Every row gives one point. Two turns around zero, p and q, are shown by what they do to some points. Where does a point land after both, in the order given? Backwards means that the second turn is done in reverse. Each puzzle has new turns, and all numbers are rounded.
In the rows, 128 means zero.

Turn p:
[ 86 169] => [101 180]
[161 107] => [153  98]
[157 114] => [151 106]
[108 122] => [107 129]
Turn q:
[122  91] => [146  95]
[161 126] => [155 147]
[101 168] => [ 82 142]
Where do these land?
p, then q: [114 118] => [118 114]
q, then p: [160  94] => [170 107]
q, then p backwards: [109 172] => [ 81 136]

Turn p:
[192 119 143] => [175 135  82]
[113 157 138] => [119 155 146]
[124 128 122] => [121 126 128]
[113 156  86] => [ 78 140 119]
[ 99  80 151] => [148  84 165]
Turn q:
[115  78 112] => [133  74 131]
[100 111 119] => [113 101 115]
[144 181 130] => [133 181 114]
[107 106 150] => [101 108 144]
[175 164 129] => [161 176 136]
Where do these land?
p, then q: [109  85 139] => [131 102 169]
q, then p: [147  82 122] => [172 105 120]
p, then q: [112 180 111] => [ 89 153  95]
p, then q: [143 164 140] => [131 164 109]

Turn p:
[138 145 157 127 104  81] => [122 123 142 133 114  69]
[103 133 140 113 121 132] => [ 99 117 131 121 122 130]
[128 144 120 130 110 150] => [115 150 115 131 114 137]
[131  31 124 157 108 149] => [190  78 108 106  81 169]
[144 135 129 124 128 130] => [133 143 129 122 131 122]
[136 138 135 115 158 127] => [127 136 148 120 156 128]
[124 146 116 152 164 135] => [133 140 144 159 152 149]
[122 135 111 114 125 110] => [118 122 111 132 143 113]
[126 144 122 120 133 137] => [115 141 126 128 138 133]
Turn q:
[136 152 115 158 146 143] => [122 139 142 135 129 171]
[135 123 127 125 159 136] => [135 123 138 118 154 141]
[132 129  91 126 157 111] => [133 136 117 152 167 143]
[121 115 152 140  98 101] => [117 112 137 146 101  95]
[144 160 136 136 130 125] => [141 150 148 136 116 140]
[137  81 132 106  88 123] => [144  90  96 124 110  92]
[ 91 137 144 105 119 157] => [105 146 120  84 120 114]
Where do these land?
q, then p backwards: [114 131 118 141  99 117] => [113 143 122 139 100 127]
p, then q: [114 127 129 137 117 157] => [116 131 112 111 107 137]
p, then q: [102  97 142 127 104 119] => [125  96  98 128 119 105]
p, then q: [136 164 143 120 162 114] => [117 143 176 126 145 119]
p, then q: [160 147 133 108 121 115] => [140 159 138 147 140 111]
q, then p backwards: [144 135 109  93 168 117] => [163 131 101 122 168 121]
q, then p backwards: [125  95 121 171 125 156] => [ 74 101 130 122 127 140]

Turn p:
[137 118 170 164  80 114 130 131 175] => [110 122 174 141  66 143 137 151 152]
[119 144 130  87  74 112 119 143 149] => [114 155 158  96  99  94 112 149 108]
[179 120 106 123 127 108 133 145 210] => [116 143 159 116 121  91 132 143 215]
[135 147 107 151 158  65 130 128 102] => [118  97 123 177 147  83 124  96 124]
[177 115 156 109 165 111 142 136 121] => [154  96 166 131 171 128 117 127 151]
[127 142 145 159 160 136 187 119 137] => [143 132 148 156 141 151 182  96 140]
[116 116 103 101 117 152 127 101 130] => [127 135 102  81 125 129 134 122 124]
[ 95 141 143 115 145 171 108 166 114] => [129 171 115 137 157 161 113 156  98]
[ 36 122 103 114 174 130 161 135 140] => [ 75 158  99 126 178 129 195 127  94]
[142 105 120 149  96 180 130 105  50] => [196  98  76 118  99 161 122 128  92]
[130 157 110 123 134 105  73  97  83] => [117 110  96 134 130 111  67  89 101]
[143 109 142 142 106 152  96 130 123] => [138 119 118 125 103 155 100 153 135]
Turn q:
[132 121 172  64 106 121  84  99 191] => [155 138 154  54  66 115 120  95 165]
[121 107  68 147  89 130  99 161 103] => [130  93  87 159 112 146  76 163 113]
[166 142 178  90 131 107 104 127 118] => [153 159 169  92 120 108 111 106  98]
[119 176 196 140 132 128 186 122 122] => [131 168 183 165 133 114 192 110 123]
[180 128 156 166 120  98 128 114 134] => [169 135 133 146 156  92 115  86 127]
[114 117 112 103 142 197 115 142 142] => [120  97 140  96 126 189 136 151 142]
[118 133  89 150 131 107 128 151 148] => [117 139 101 151 137 128 103 149 158]
[129  71  71 120 115 130 140 114 103] => [131  90  59 116 129 127 133 153 104]
[ 75  80 129 136 142 111 113 128 115] => [ 86  87 123 119 119  87 128 155 133]
[144 177 106 151 142 146 133  97 116] => [109 146 116 152 151 165 132  84 118]
[111 156 129 143 159 133 176 153 116] => [106 156 142 159 160 138 160 155 128]
Where do these land?
q, then p: [137 133 115 131 128  95  82 151  59] => [116 102  90 160 133 129  74 140  79]
q, then p: [102 142 152 115  93 101 150 123 190] => [120 153 177 123  74  98 142 117 154]
p, then q: [ 69 133 118 113 107 150 156 109 163] => [111 165 124 144  92 153 178 144 107]
q, then p: [169 155 130 155 146 140 114 136 124] => [126 123 118 138 147 169 103 100 143]
p, then q: [ 84 124 172 114 143 143 121 118 154] => [ 95 115 167 127 115 159 163 142 122]
p, then q: [122 109 132  72 106 143 118 108 171] => [122 158 152  85  80 141 138 154 126]
p, then q backwards: [164 153 123 137 128 127 124 106  56] => [185 112 127 155  81 127 101 110 112]
q, then p: [178 136 108 146 172 127 145 163  89] => [144 132 103 173 192 146 104 111 128]
p, then q: [ 92  98 124 143 113 128 121  86 194] => [116 124 118 132  65 145 175 160 161]
p, then q: [176  98 139 156 139 122 151 153  70] => [180  96 117 124 192 108 108 132 125]
p, then q: [159 132 110 156 122 151 117 178  85] => [160 130 115 154 170 140  70 122 127]
q, then p: [ 85 122 113  98 140 110 137 105 181] => [ 97 173 145  95 114  90 157 131 131]
